Each point is reached from the start by the listed moves, each made 0, 1 or 2 times, or once backwards (-1), plus a little noise. Is the number of moves made odd or even? Then give how often each move was made.

Moves:
(1): [ 0.8 -1.7 -2.3]
(2): [ 3.3  2.8 -0.5]
(3): [ 2.8 -0.8  1.9]
Start: [-1.4 -0.9 -0.1]
Points:
[ 2.3 -8.7 -0.4] => odd (2, -1, 2)
[-0.9  2.9 -2.5] => even (0, 1, -1)
[-3.7 -5.5 -1.8] => even (1, -1, 0)
[ 2.2 -3.5 -0.7] => even (1, 0, 1)
[ 3.9  1.9 -7.5] => odd (2, 2, -1)

Moves:
(1): [ 0.8  2.5 -1.1 -0.8  0.9  0.6 -1.0  1.5 -2.0]
(2): [-3.0  1.3  0.6 -1.6  0.6  1.1 -0.9 -0.2  0.9]
(3): [ 1.6  3.7  1.0  1.9  1.7  3.1  0.1 -1.0  0.1]
(4): [ 1.5 -1.9 -0.7  0.5  0.3 -2.1 -1.1  2.7  3.8]
(5): [ 0.8 -0.1 -1.4  0.1  1.2  2.2 -1.6 -1.6 -0.6]
(6): [ 1.2  0.5 -0.6  0.5 -1.6  2.8  0.0  0.3 -0.2]
(7): [-3.8  4.4 -4.3  2.0  2.0  0.7  1.3 -0.1  0.3]
(8): [ 0.6 -2.7  0.2  0.6  1.7  0.4  1.2  2.9  0.8]
Start: [-0.6 -1.8  1.4 -1.0  1.8  2.3  2.9 -1.0 -0.4]
Points:
[-0.5  3.2 -0.2 -3.0  0.3  4.0 -1.4  0.4  1.5] => odd (1, 1, 0, 1, 0, 1, 0, -1)
[ -7.5   9.0 -11.1  -0.4   4.4  -1.0   1.2   2.6  -0.7] => odd (2, 0, -1, 1, 0, 0, 2, -1)
[-4.4 12.1 -7.7  5.9  4.6  7.2  3.3 -1.9  3.4] => even (0, 0, 1, 1, 0, 1, 2, -1)
[ 6.8  1.7  4.8 -2.1  3.3 11.3  2.0  1.7 -7.8] => odd (2, 0, 1, -1, 0, 1, -1, 1)

Moves:
(1): [ 2.1 -1.7  2.8  2.2  1.9 -0.1 -0.3 -1.7  0.1 -0.1  0.1  1.4  2.3]
(2): [ 0.5 -0.5  1.7  0.4  3.0  0.6 -2.2 -3.7  2.5 -4.1  0.4  0.8 -0.8]
(3): [-1.0  1.2  2.8  1.0 -2.1  1.6 -0.9  0.4  0.2  2.5 -0.8 -1.3 -0.2]
(4): [ 0.5 -0.1  2.4 -1.0 -1.3 -0.8  2.3  3.3 -0.4  1.8  1.4 -0.6 -1.5]
(5): [-2.0 -0.2 -0.6 -0.5  1.7 -0.3  0.1  3.1 -0.3  0.0 -0.4  0.2  0.0]
(6): [-0.2  1.1  0.5 -1.0  0.8  0.3 -0.7 -1.9 -2.3  0.9  0.8  1.0  0.0]
(7): [ 1.1 -1.1 -0.4  0.6 -0.5 -0.2 -1.9 -1.7  0.4  0.0 -0.6  2.3 -1.2]
(8): [-0.1  0.9  0.0 -0.4 -3.1 -0.7  0.9 -1.0 -1.8 -0.6 -2.8  1.4  0.1]
(9): [-2.0 -0.9  0.8  1.4  1.3 -1.6  0.7 -3.4  0.7 -1.6 -3.3 -0.4 -0.5]
(10): [ 3.3  1.6  1.4  2.5  1.7  2.1 -0.5 -2.0 -1.6 -1.0 -1.7  2.1 -0.9]
(11): [-2.4 -1.7  0.3 -0.2  1.1  3.8  0.9 -0.2 -0.4  0.2  2.1  1.1  0.0]
(12): [-0.3  1.0 -0.8  2.1 -0.9 -0.9 -0.1  0.8 -0.3 -0.9  1.4 -0.6 -0.4]
Start: [ 2.8  0.9  1.5 -0.4  2.4 -0.1  0.8  3.0 -1.0  0.0 -2.2 -0.9  0.2]
Points:
[ 8.9  8.5  7.9 11.3 -6.1 -1.1 -0.8  0.0 -0.8  0.7 -9.4 -3.0 -8.6] => odd (-1, 0, 2, 1, -1, -1, 1, 0, 1, 2, -1, 2)
[ 1.3  6.0  5.8  0.5  4.8  1.5  8.1  1.6 -9.5 -7.3 -6.3  4.4 -7.0] => odd (-1, 1, -1, 2, 1, 1, -1, 2, 1, 2, 1, 1)
[-6.4 -2.2 14.8  5.4  5.8  5.6 -1.4 -3.9  2.4 -2.5  4.9 -1.5 -1.4] => odd (1, 2, 2, 1, 0, 1, 0, 0, 1, -1, 2, 2)
[  2.3   3.6  10.7  -0.3 -10.1  -5.2   2.6   5.8  -2.8   6.3  -8.6  -2.5
   1.4] => even (1, 0, 2, 1, 0, 0, 0, 2, 0, -1, -1, 0)
[-0.6 -3.5  6.4 -1.9  0.6 -1.6 -4.0  0.1  0.4 -0.9 -9.7  6.3  0.4] => odd (1, 1, 1, 0, 2, 0, 2, 2, 0, -1, 0, -1)
